Rows are points. The points of each table are mixes of a few directions, plus a little noise. How many directions does each table use, and how many do they share? Where both have some left over, give the other angles between the two spaces (their principal angles), to ten degrees, smallest first.

First (7 x 2):
[[-11.7  18.2]
 [  7.4 -11.7]
 [-14.8  22.6]
 [  8.8 -13.6]
 [ 11.4 -17.8]
 [  5.6  -8.7]
 [ -7.1  11.1]]
Second (5 x 2):
[[ -0.5  -1.1]
 [-13.2 -26.0]
 [ -4.1  -8.0]
 [  8.9  17.3]
 [  9.1  17.8]]
Directions: first 1, second 1, shared 0; angles 60

First (8 x 4):
[[ 23.7  26.9 -24.7  24.3]
 [-17.4 -19.7  18.1 -17.8]
 [  2.6   2.9  -2.7   2.6]
 [ -7.3  -8.2   7.6  -7.5]
 [ -8.0  -9.0   8.3  -8.1]
 [  7.7   8.7  -8.1   7.9]
 [  8.9  10.1  -9.3   9.2]
 [-10.3 -11.6  10.8 -10.6]]
Second (5 x 4):
[[ 14.2  -9.7   9.8 -16.3]
 [  1.9  -1.7   1.5  -4.4]
 [-17.1   2.9  -7.4 -20.4]
 [-11.6  12.8 -10.6  35.7]
 [ 12.8  -4.2   6.5   5.5]]
Directions: first 1, second 2, shared 0; angles 50

First (7 x 8):
[[-11.5  -8.1 -11.6  -3.2  14.3   3.0  -6.5 -19.9]
 [ 15.1  10.2   6.2   6.5 -16.1  -1.7   8.4  17.0]
 [  3.3   1.8  19.0   7.3 -19.8 -18.9  10.5  36.4]
 [  2.5   0.5 -20.3   6.4   3.3   4.9   1.0 -18.0]
 [ -3.1  -2.7  14.0   5.5 -13.2 -18.5   7.3  27.8]
 [ -4.4  -1.6  -2.4 -10.4  14.4  12.9  -9.5 -18.8]
 [ -2.3   0.0  -4.9 -12.1  17.2  18.3 -11.1 -24.9]]
Second (9 x 8):
[[ -4.2   4.1  14.7  -1.1   2.3 -11.9   1.4  11.8]
 [-14.9   6.3   8.5  -7.6   6.8   9.5   5.0  27.0]
 [  5.3  -3.5  22.3  -9.0  -8.5 -15.1 -10.6   4.6]
 [  6.2 -22.0   9.8  21.2  16.0   0.5  13.5 -35.4]
 [ 16.2   1.2  -3.1   8.7 -24.7   2.5   8.4  16.9]
 [-11.2   1.6 -23.2  -3.4  16.6  14.9  -3.4 -17.8]
 [ 19.2   6.7 -20.3  -6.1 -27.1  -9.7 -17.3  -8.1]
 [ -8.0   1.5 -19.2  -4.1   5.0  24.7   1.9   2.4]
 [ -8.8   4.1  10.5   1.4  13.6 -15.3   1.2  -1.4]]
Directions: first 3, second 5, shared 2; angles 60

First (9 x 11):
[[ -5.4  -6.4   1.5 -13.4   4.0  -8.0  -3.3   5.5  19.8 -10.2  12.3]
 [  7.0   1.0 -10.5  -5.8  21.8  20.2  15.0  -6.0  -4.6  -7.7 -21.1]
 [-14.3 -11.7  -9.2  -3.9 -11.0  -6.7  -0.3   6.6   6.5  -0.8  10.3]
 [ -4.9  -2.1  -5.5  11.0 -22.3  -9.5  -7.1   2.6  -5.9  11.5  11.8]
 [ 14.3   0.3 -18.0  -4.1 -14.5 -20.4 -19.5   4.0  31.1  -0.9  40.7]
 [  0.4   8.0  31.6  -4.8  21.0   5.9   4.1  -3.1  -6.0  -6.8 -20.1]
 [ -1.6  -5.6 -21.2   1.4   0.2  11.4  10.2  -1.7  -6.9   1.0  -8.1]
 [ -6.8   2.8  10.5  17.6 -24.4 -10.6  -8.7   1.5 -17.1  16.7   4.8]
 [ 11.3  13.4  20.4   2.0  25.0  17.6   9.7  -9.4 -16.8  -2.7 -30.8]]
Second (9 x 11):
[[ 12.7   2.5   6.8  -1.2 -17.5   8.3  -5.5  30.9   0.6  10.7   5.2]
 [  9.8   9.0   8.6 -10.2   0.8  11.4  15.5  12.0   0.7   0.5   2.7]
 [-11.0  -8.0 -11.9   2.8  12.6 -23.2  -8.0 -18.0   9.4 -10.9 -10.0]
 [-11.7 -16.7 -16.9   6.6  -3.0 -10.7  -8.0 -14.0  -1.5 -14.3  -7.5]
 [ 17.9  17.0   1.4 -19.0  -0.7  22.1  -2.2 -16.4  -1.3   8.4  11.3]
 [ 13.2  15.5   2.3 -19.8   7.9  18.8  13.0 -17.3  -0.6  -1.1   6.1]
 [-18.2  -6.3  -0.4  18.4   9.2 -14.3  -9.7 -14.1  -4.2   4.5  -2.3]
 [-23.1 -18.0  -9.7  18.7   2.9  -9.1   0.2 -17.7 -11.4 -12.5  -7.2]
 [ 10.5   4.9  19.3   3.8 -11.1  -3.6   4.2  56.1   7.5  14.6   1.2]]
Directions: first 4, second 5, shared 0; angles 30, 40, 50, 60
